Rows are points. To make a cloud, some directions were put in groups of two or more. Within a group, all points are equally far from the middle, so they leave a hole (a ring in 2 directions, a hollow ball in 3). The other directions are filled evenly. Then the cloud was stretched, turned, moved and blurred a little. Count the holes, and give their numbers of directions, smallest first.

Cloud:
[[18,49],
[-8,52],
[4,-23],
[28,38],
[-22,7],
[-25,23],
[24,44],
[-11,50],
[-16,-6],
[10,-24],
[0,55],
[8,-24],
[-17,44]]
Holes: 1 (2)

Cloud:
[[24,9,-34],
[-31,-28,19],
[-10,30,24],
[27,-1,-33],
[-20,27,-33],
[-34,-33,14],
[-35,31,-23],
[0,-20,31],
[51,-25,6],
[-22,54,2],
[52,16,6],
[-11,-59,12],
[33,49,-11],
[40,-18,-24],
[-10,-48,-23],
[-21,-22,-31],
[30,23,-30],
[-16,10,28],
[-22,-32,-27],
[34,34,-25],
[-2,-64,0]]
Holes: 1 (3)

Cloud, 22 rows:
[[44,-40,11],
[-13,14,27],
[-11,18,-32],
[-19,-46,28],
[28,-23,-6],
[-5,6,-28],
[0,-13,-70],
[-37,-14,26],
[34,52,-17],
[52,-13,-6],
[6,-16,12],
[-43,-54,11],
[26,3,-62],
[12,-50,33],
[20,13,-37],
[-12,-1,4],
[-9,-5,-58],
[-28,2,31],
[22,47,-10],
[29,-38,-25],
[43,-3,-29],
[14,-2,5]]
Holes: 0

Cloud (30 x 4):
[[-14,10,-40,-41],
[-4,-14,-27,16],
[-47,-11,-12,21],
[-15,-24,-7,-69],
[-38,19,32,-10],
[0,59,6,4],
[24,-4,58,-22],
[-29,-49,27,25],
[55,-4,24,-33],
[-34,33,13,-6],
[42,-30,19,-18],
[14,-1,64,-14],
[22,25,24,35],
[-35,-3,55,-27],
[15,-7,-17,25],
[-58,19,-3,16],
[13,9,51,21],
[19,15,7,45],
[-42,-7,-10,56],
[30,-11,-1,11],
[-23,2,21,-47],
[47,16,-11,9],
[-11,13,-47,-42],
[37,8,-31,16],
[36,28,9,-60],
[-32,-20,-12,24],
[-47,-46,19,-19],
[-26,-25,-17,-22],
[32,-1,2,18],
[8,-15,-49,-25]]
Holes: 1 (2)

Cloud (26 x 4):
[[-24,50,-33,-1],
[16,52,-13,41],
[-6,49,8,41],
[-39,-30,-11,28],
[-1,45,26,40],
[-23,-47,6,-16],
[39,9,-28,28],
[-32,40,27,17],
[33,-50,11,38],
[5,23,23,-41],
[35,-1,-19,41],
[-25,19,46,-6],
[44,11,-24,23],
[-15,23,-40,-37],
[19,-11,-39,-12],
[-32,26,27,34],
[8,-46,33,-5],
[-43,-1,37,44],
[33,-24,17,5],
[14,-43,-10,-7],
[-48,-20,1,15],
[-21,-50,16,-16],
[-3,18,12,-48],
[3,36,-50,15],
[-33,4,-7,38],
[27,9,26,-15]]
Holes: 1 (3)

Cloud (51 x 6):
[[-31,49,8,0,-8,26],
[8,-46,53,-14,-13,14],
[15,55,53,23,-5,-8],
[63,-11,32,17,14,-10],
[-4,-17,-46,12,47,5],
[-5,1,-8,-3,44,-37],
[-7,3,59,-13,4,5],
[-18,-30,7,42,26,-16],
[-1,-41,-1,8,-12,31],
[52,-11,27,1,18,-26],
[-15,15,12,-47,9,-11],
[35,-55,-26,-80,30,-1],
[-11,-38,-5,15,-30,20],
[-25,41,26,8,-8,22],
[46,-36,-38,-62,25,0],
[-20,-52,-37,-13,23,-5],
[17,-9,27,13,53,21],
[24,-4,2,49,9,-15],
[-3,-31,-35,-39,34,1],
[28,11,-9,-62,18,20],
[21,39,-32,-36,64,-12],
[-11,11,-17,1,59,4],
[10,12,0,-56,-14,1],
[2,20,28,23,-12,-21],
[4,5,21,15,74,21],
[7,-8,-43,-7,-12,22],
[7,1,-1,24,63,12],
[25,-24,17,-6,3,33],
[18,-41,-5,-65,26,14],
[36,-20,-15,-39,2,-22],
[-4,30,5,32,-3,-8],
[-23,-13,59,-14,30,-18],
[0,20,81,-13,4,-13],
[-24,6,-2,-39,11,41],
[46,-37,40,-35,5,-42],
[26,8,66,-24,14,-5],
[-27,-23,-2,54,38,-1],
[-11,-69,11,11,1,-10],
[-15,27,78,26,7,6],
[-4,-3,-28,4,2,78],
[-3,-40,-13,-25,-14,3],
[49,-17,58,0,-21,-16],
[-18,-1,-17,28,55,1],
[22,57,17,19,-1,-7],
[20,40,-27,-24,50,0],
[5,-21,8,-14,23,-34],
[36,20,57,-40,-10,5],
[-31,-23,-13,-27,30,-24],
[-7,18,30,-55,-2,-9],
[33,11,-40,-38,43,-11],
[-23,34,3,11,58,18]]
Holes: 0

Cloud:
[[-54,12,-34,41,46,11],
[50,-4,29,23,-30,28],
[-6,-6,12,-32,-27,33],
[-3,12,6,-24,-14,31],
[-16,13,-1,-23,36,26],
[-21,-14,12,-25,-27,30],
[52,-1,46,-10,-42,-21],
[-33,28,21,18,39,-51],
[14,12,-23,60,2,32],
[-45,18,-47,40,33,15],
[23,-37,-19,20,-32,53],
[12,14,6,80,-28,-8],
[-33,-26,26,-29,27,14],
[20,-42,43,-22,-8,24],
[25,21,18,-29,-26,-26],
[-39,-27,-9,-37,-20,-1],
[-39,-19,-33,-1,25,-33],
[-34,-15,-50,21,45,26],
[60,15,25,39,-25,-12],
[-25,-25,27,19,-9,-2],
[27,-40,40,-12,8,10],
[-9,24,-10,72,33,-32],
[7,42,37,14,-9,-43],
[-4,23,23,-1,32,7],
[1,-8,12,63,-32,2],
[25,-10,-24,21,-25,48],
[-12,-21,15,23,-13,-40],
[-27,44,-9,24,13,-57],
[-7,-22,31,-44,-21,-36],
[-40,-31,-1,28,16,10],
[21,-31,7,31,18,-18],
[-43,33,-14,-29,29,-36],
[1,33,31,10,9,3],
[60,-7,45,15,-38,3],
[13,-20,-1,63,-32,24],
[-23,46,12,13,18,-60],
[-8,-35,22,-35,27,30],
[4,-18,-20,14,27,-33],
[-16,-23,20,-28,-25,32],
[8,-10,-4,49,37,-6],
[-48,-9,18,-5,41,-2],
[-73,3,-33,-15,47,3],
[-66,16,-22,2,47,7],
[-48,32,-29,3,30,-45],
[27,-31,14,22,21,-11],
[-10,41,32,18,20,-26],
[-25,7,-36,23,34,-43],
[-25,-2,-9,-19,-34,-12],
[-54,-1,-56,14,44,6],
[-7,17,12,-18,-35,-34],
[-15,-25,22,-51,-17,-32],
[-38,31,-24,-5,-6,-13],
[27,20,-6,74,2,8]]
Holes: 3 (2, 2, 2)

Cloud, 86 rows:
[[-2,18,-20,-3,65,-19,-2,2],
[26,32,-32,-24,42,3,-22,-28],
[-31,19,32,-31,7,-13,-7,-9],
[39,-2,30,27,-31,-34,-1,-2],
[-7,2,17,-20,30,-25,-39,43],
[59,11,-19,-29,42,12,-15,6],
[41,3,-40,-44,11,-52,27,-38],
[18,34,-18,23,10,25,35,-7],
[23,18,0,-3,39,6,-50,18],
[3,35,3,30,9,43,16,36],
[-8,-59,-17,30,0,-35,3,31],
[50,-8,-15,25,42,-16,-29,61],
[8,-14,40,-36,-1,33,27,12],
[65,3,11,-43,24,-36,19,-39],
[39,12,-49,-18,-10,-20,0,36],
[-11,46,15,-1,21,-13,-25,-9],
[34,-25,14,4,-4,7,-43,12],
[10,-3,-31,11,-11,43,-28,-19],
[11,-7,-43,-10,-2,28,-51,-17],
[9,17,-32,7,-33,15,-16,-40],
[14,-24,-4,-13,-52,-43,26,3],
[-2,-18,-27,21,-8,-1,-48,43],
[11,45,-16,34,15,-13,27,-18],
[37,12,-15,-24,39,-8,-21,33],
[53,29,-26,-75,-17,-11,57,-30],
[35,20,19,-33,0,-9,8,-30],
[-40,13,2,0,16,-30,-8,45],
[-17,-8,-3,-18,-26,-80,37,-22],
[36,10,21,-16,0,-24,7,-22],
[43,23,-27,11,-18,-26,-29,-17],
[39,13,14,-28,-46,-30,30,-54],
[28,-4,-30,-4,39,8,-5,-10],
[18,-6,30,-25,9,-6,34,-45],
[22,27,-32,44,43,-18,5,15],
[2,-6,-40,59,-30,6,-15,1],
[61,49,-27,-4,56,24,-35,17],
[-6,19,18,-19,-38,1,11,6],
[16,-26,0,-18,7,-35,33,-21],
[11,20,-1,-49,-3,26,24,-53],
[20,-4,-40,12,-35,22,-4,50],
[35,39,-31,-60,-8,-36,-8,10],
[9,4,11,6,-19,25,4,-35],
[-13,17,7,-66,-30,4,45,-12],
[23,33,-24,4,38,22,-45,-16],
[-18,37,2,-27,-26,20,62,-31],
[61,5,16,-57,39,-58,21,-11],
[12,1,-8,10,18,-31,31,-11],
[26,3,-27,-62,16,-24,5,-53],
[15,-21,-18,38,13,42,-22,-11],
[10,-12,-24,-1,-5,-20,-48,-34],
[56,-2,-21,-28,26,-33,5,-43],
[33,-6,27,-12,11,-13,5,-4],
[63,-33,-12,-35,-2,-34,14,-14],
[-27,-37,-22,-10,21,-12,5,33],
[19,28,32,30,-63,-18,11,1],
[-11,10,-26,20,14,-29,-22,78],
[11,51,-23,-33,11,-7,-16,-18],
[33,4,30,-7,-13,-34,44,-55],
[11,23,-28,9,82,-18,17,-9],
[4,-29,25,21,-14,3,9,31],
[14,48,-12,4,54,24,-26,20],
[31,53,-10,-7,35,28,0,-48],
[34,10,26,21,-18,30,-41,-24],
[49,45,-3,-45,-32,-21,5,-34],
[35,-2,-13,36,30,38,-41,12],
[50,57,6,-44,3,15,34,-27],
[53,-23,-17,-10,32,-2,-36,65],
[-10,-7,-11,21,-23,-19,-16,41],
[40,46,-21,3,17,-4,4,-71],
[16,-21,-23,18,-67,44,49,-25],
[31,7,-28,14,-56,-6,-1,-19],
[27,-26,-33,-30,18,-95,48,34],
[23,-15,42,6,-17,-40,59,-11],
[29,-60,-16,-11,-13,-33,-44,30],
[-10,17,4,37,-18,35,-37,-1],
[1,16,28,21,14,-16,-21,76],
[-24,-38,10,-2,-28,40,13,31],
[41,-2,-19,5,66,35,-25,15],
[4,-19,-5,-9,-43,33,31,4],
[22,-5,27,-29,-48,7,27,45],
[31,14,30,-7,-46,-17,23,1],
[23,-30,-12,-15,-20,-39,19,-1],
[-15,-10,46,30,-20,-14,-21,53],
[60,4,25,-57,-15,-34,46,-53],
[54,-6,-2,35,-5,3,2,28],
[24,18,20,-34,-40,-25,5,-54]]
Holes: 0

Cloud (93 x 9):
[[-20,-3,-40,-4,-60,-18,27,-6,10],
[4,-24,-46,23,12,-60,0,-17,26],
[20,19,24,-8,40,47,1,23,-14],
[-47,-1,21,-3,-43,4,35,18,-12],
[-1,10,-63,-12,3,9,36,-1,16],
[88,-38,11,8,-1,-42,-28,9,-19],
[-41,22,40,-16,-24,23,-1,11,30],
[58,-43,21,22,-55,4,-49,11,18],
[57,-57,-2,8,-28,-31,-29,31,-32],
[-20,1,3,22,-17,-50,-12,-35,55],
[17,-54,56,15,0,-8,-30,17,21],
[-16,2,19,-25,20,-19,10,-25,-26],
[30,10,-19,-16,-36,-38,-10,12,40],
[-3,-24,3,5,0,33,-47,53,-13],
[13,-29,-18,20,31,-56,18,14,25],
[17,4,-2,37,9,-55,28,-10,-14],
[25,4,-62,13,-12,39,-24,1,3],
[42,18,-16,-28,7,-42,-1,-16,-18],
[35,-17,-14,19,14,-48,-55,33,29],
[-41,40,-7,5,-11,-7,-13,-22,23],
[62,-55,19,-12,-14,10,-28,33,-38],
[18,-22,-29,10,-45,-24,-48,30,9],
[-69,-12,12,-19,-5,-27,5,-10,17],
[55,-42,-31,30,7,-2,-21,35,-27],
[-9,15,46,-5,20,-21,-4,-3,-19],
[-5,-2,20,10,2,-50,30,-53,26],
[84,4,39,-2,-18,-8,-32,20,10],
[60,-18,-40,-32,-19,-7,-50,9,-29],
[-5,-27,-26,-2,-44,-4,-9,31,-43],
[84,-33,30,-5,-31,-25,-44,12,-9],
[-47,40,1,1,50,13,8,-36,26],
[13,-9,53,1,18,-62,9,-11,18],
[-4,14,10,17,39,-45,9,-39,-5],
[45,-8,-43,-6,48,-30,4,26,4],
[-4,10,9,38,17,-49,-32,-8,16],
[56,-11,34,46,-19,-13,-30,17,52],
[18,-22,46,-12,-32,-50,-17,3,-3],
[57,-4,-4,-20,-57,21,-25,12,-30],
[68,-16,-6,-18,-45,28,-29,52,-26],
[-27,0,12,-47,-8,-25,16,11,17],
[-12,22,13,23,33,56,-9,-5,21],
[38,-12,-25,-16,24,-28,-3,-49,6],
[-10,0,14,19,47,-42,-5,35,2],
[-16,-27,14,36,-44,39,-9,-3,-20],
[71,4,26,3,41,-28,-14,14,-23],
[26,51,12,12,-1,6,14,18,26],
[-43,10,15,-22,44,6,13,19,3],
[-21,1,50,5,-44,37,14,-19,0],
[30,-50,8,28,-36,37,-11,-9,-22],
[35,4,-26,-10,-13,19,12,-17,29],
[-3,-8,6,15,-56,-23,-8,-14,57],
[-20,27,-57,-23,8,-26,28,-3,-21],
[93,-43,-21,5,-11,-17,-25,15,-11],
[4,-33,21,-8,-76,-1,4,20,24],
[-44,10,-55,-7,16,26,26,8,16],
[-16,-44,18,25,9,-56,-16,7,10],
[64,-3,-30,1,21,-20,-21,34,-47],
[-32,22,30,27,-15,-13,1,-47,41],
[25,-32,-14,19,-10,-45,42,1,14],
[15,-22,-54,25,40,-28,-4,12,0],
[-1,-55,8,13,-38,33,-41,17,-8],
[50,-26,2,11,-65,-33,-29,23,-9],
[27,-30,34,11,-54,6,-41,-13,33],
[29,-53,-1,37,-42,-31,-13,-19,-1],
[5,39,38,36,43,0,-7,-27,39],
[-6,3,-22,-11,59,-33,-30,-21,16],
[24,9,-84,-24,10,9,-11,35,-22],
[30,-52,-22,-14,-65,-12,2,18,3],
[32,-5,-4,65,3,-33,7,17,37],
[-53,13,-43,-38,-2,18,2,18,-24],
[31,23,35,34,-45,0,-1,24,27],
[50,-17,3,33,-23,41,-36,47,0],
[4,28,14,22,26,-44,18,-21,62],
[-3,-7,-3,24,8,50,-48,15,-15],
[19,9,69,32,12,-11,4,-34,17],
[-44,24,-34,-27,-22,37,30,18,-11],
[-69,-7,7,-10,2,-24,17,18,14],
[-3,-67,43,12,-37,-9,-7,22,6],
[-26,14,-63,23,-2,31,9,9,-8],
[47,12,-9,-1,-58,29,-9,13,-20],
[-15,-43,-21,1,-31,21,-15,36,22],
[-15,13,32,49,-26,0,42,9,8],
[39,28,-40,3,36,-24,-36,-20,21],
[-25,-42,8,22,-14,30,-23,24,-21],
[34,-14,-18,32,18,-21,-54,-11,5],
[46,13,25,28,9,-72,6,11,33],
[-2,-19,2,49,-10,-4,14,14,50],
[20,-27,-18,23,-46,-66,-7,-3,19],
[69,-2,0,41,10,-60,1,-4,9],
[-18,-20,-17,-10,-21,38,36,-4,12],
[-10,-20,26,29,22,-59,-4,-12,62],
[27,20,15,37,-18,3,20,-17,-24],
[33,-5,-53,-6,-5,-3,20,-40,4]]
Holes: 1 (9)
